Each point is reached from the start by the listed moves, each made 0, 1 or 2 times, or once backwards (-1), plus a little noise. Say if it took an odd or an even number of moves. Then give how often each move was made.

Moves:
(1): [30 18 15]
(2): [-11  30 -26]
Start: [  0 -10  14]
Points:
[31  6 26] => odd (1, 0)
[ 2 -6 12] => even (0, 0)
[59 28 44] => even (2, 0)
[-18 -60  25] => even (-1, -1)

Moves:
(1): [ 10   1   2  -1   1   3 -11   9   1]
(2): [-2 12  3  2  4 -1 -5 -2  1]
(3): [-5 -4 15  6  0 -1 -1  2 -7]
(4): [ 3 -3 -6 19 12 -7  2 -1 -2]
(5): [ 2 -4  2 -8 12 -3 -2 -1 -1]
(6): [-2 -2 -2 -3  6 18  5  8  0]
Start: [-1 -3  0  4  0 -9  0  6 -1]
Points:
[ -2  23   0  37   3 -35 -12  -7   0] => odd (0, 2, 0, 1, -1, -1)
[-23   0  11   7  14  23  15  13  -9] => odd (-1, 1, 1, 0, 0, 2)
[  9  -8 -25  26 -10 -28   3  -1   5] => odd (0, -1, -1, 1, -1, -1)
[-15 -26   9  60   9 -24  21   5 -21] => odd (-1, -1, 2, 2, -1, 0)

Moves:
(1): [16  7  4 11 -6 -2 -8  2  4  3 -2 -3  0]
(2): [ 2 14  4  1  0  1  5 -9  0 -8  2  5  9]
(3): [-1 -3  9 -3 -7 -3  5  0  3  6  6  6 -5]
(4): [-2  0  6  5  2 -1 -3  2 -4 -1 -3 -2  4]
(5): [11 -1  0 -6  8 -4  2  1  5 -3  7 -3 -4]
(6): [  1   2   4  -6   6   6   1   5   4   2 -10  -2   4]
(7): [ 0  1 -2  5 -2  0 13 -3  3  3 -4  1 -9]
(8): [ 0  6 -1 -2 -3 -3  2  4  2  2  0 -3  2]
(9): [ 0 -4 -8  5  2 -6 -1 -2 11 -2 -7 -4  0]
(10): [-6  9 -5  4  6  5 -1  3  3  8  0  6 -2]
(11): [ 3 -4  4  8  0 10 -2  2  3  3  8  1  2]
Start: [-7  6 -6 -2  4 -1 -3  5  0  3 -4  1 -4]
Points:
[ 18  17  17 -16  22   7   3  26   6   6  15 -11   2] => even (0, 0, 0, 1, 2, 1, 0, 2, -1, 0, 1)
[-10  13  15 -15   0  17   9   4   1  15  60  29  -4] => odd (-1, 1, 2, -1, 1, -1, -1, 1, -1, 1, 2)
[ 24   1   5  -7  11  -9  -9  -4   2 -21  36  -4   6] => odd (0, 1, 0, 0, 2, -1, -1, 0, 0, -1, 1)
[ 2 33  9 13  5 16 15 -9 21 17 49 37 -8] => odd (0, 2, 2, -1, 1, -1, 0, 0, 0, 2, 2)
[-28  15 -55  15   6 -10 -28  17  19  20 -14  -8  -2] => even (0, -1, -1, -1, -1, -1, -1, 2, 2, 2, 0)
[ 10 -44  12 -27  26   3  -1  24  41   8   9 -14  -8] => even (-1, -1, 2, 0, 2, 2, -1, 0, 2, -1, 2)
[ 30  25 -10  18  32 -20 -38  40  43  23 -19 -27   3] => odd (2, -1, 0, 2, 2, 1, -1, 2, 2, 2, 0)

Moves:
(1): [ 9 -4 -4  1  5 -1  3 -7  1  4  2 -1  1 -9 -1  8 -5  4]
(2): [ 4  9  2  6 -2 -1  1 -1 -3 -1  2  0 -2  4  3  5 -4 -2]
(3): [ 1  1  6 -2  0  2  0  1  5  0  2  4 -5  0  0  4  2  2]
(4): [ 4 -3 -2  3 -4 -2 -1  3  1  1  2 -2 -5  1 -2 -1 -1  7]
(5): [-1 -1  2  8 12  3 -1  2  2 -4  6 -2 -2  1 -2  3  0  3]
(6): [ 0  3 -2  5 -3  5 -2 -2  4 -2  2  4 -3 -6  4 -2  4  0]
(7): [ 0  0  5  5 -5  0 13 -3 -1  3 -5 -5  2 -1 -7 -3  0  1]
(8): [ 6 -2  0 -4  1  1  2  6  1 -1 -1 -2  3  1  0  2 10  1]
(9): [ 4  6 -3  0  2  1  3  1  9 -2 -2 -2  5 -1 -1 -9  2  5]
(10): [-5  5 -3 -3  3  1  1  0  0  4  4 -1  2 -3 -2  2  0  0]
(11): [ 1 -1  0 -3  0 -4  6 -1  4 -5  8  0 -5 -2 -1 -4  0 -5]
(12): [ 1 -1  2  6  3 -7  3  5 -2  3 -1 15  4 -6  0 -9 -1 -1]
(13): [ 0 -1  6 -3 -5 -2  4 -2 -4 -4  7 -4  9 -9  2  4 -1  1]
(14): [ 3 -4 -1  4  1 -1  2 -2  3  6  6 -1  7  7  6 -1  1  0]
(15): [-3  4 -2  1  2 -2  3  5  2  2 -4 -2 -1  0  5  0  0  2]
(16): [-5 -2 -5 -1 -2  1  4 -2  3 -7 -1  4  1  5  0  5  1  4]
(17): [  0   3   0   0   2 -12  -2  -5   2  -4   0  -3   1   1   3   1   8   2]
(18): [-1  3  2 -5  2  4  2 -5 -5  0  2  0 -3  5  4 -3  0  5]
Start: [-1  0 -1 -1 -4  2 -1 -2  8  4 -4  1 -5 -3 -3 -2  2  0]
Points:
[  3 -18   0  -4 -18  25   6 -19  25  -2   6 -16  36   1   2  -5  -8  19] => even (0, -1, 0, 0, 0, 0, 0, -1, 2, -1, -1, -1, 2, 2, -1, 1, -1, 0)
[ 27  10   0  43  13 -35  43 -21  19  13  29  18  -5   3   0 -19  17   5] => odd (1, 2, 0, 1, 1, 1, 2, 1, 0, 1, 2, 2, -1, 2, -1, 0, 2, 1)
[ 13  60 -10   7   2 -20  17 -14  28  -6  16 -15 -10 -39  20  -8  13  20] => odd (1, 2, 0, 1, 0, 2, 0, 0, 2, 2, 1, 0, 1, -1, 2, -1, 2, 1)
[  7  15   8  14 -12  -2   4  18   6   9 -15   7  -4  -8  11 -28  42  14] => odd (-1, 0, 0, 1, 0, 2, 1, 2, 0, 0, -1, 1, 0, 0, 1, -1, 1, 1)
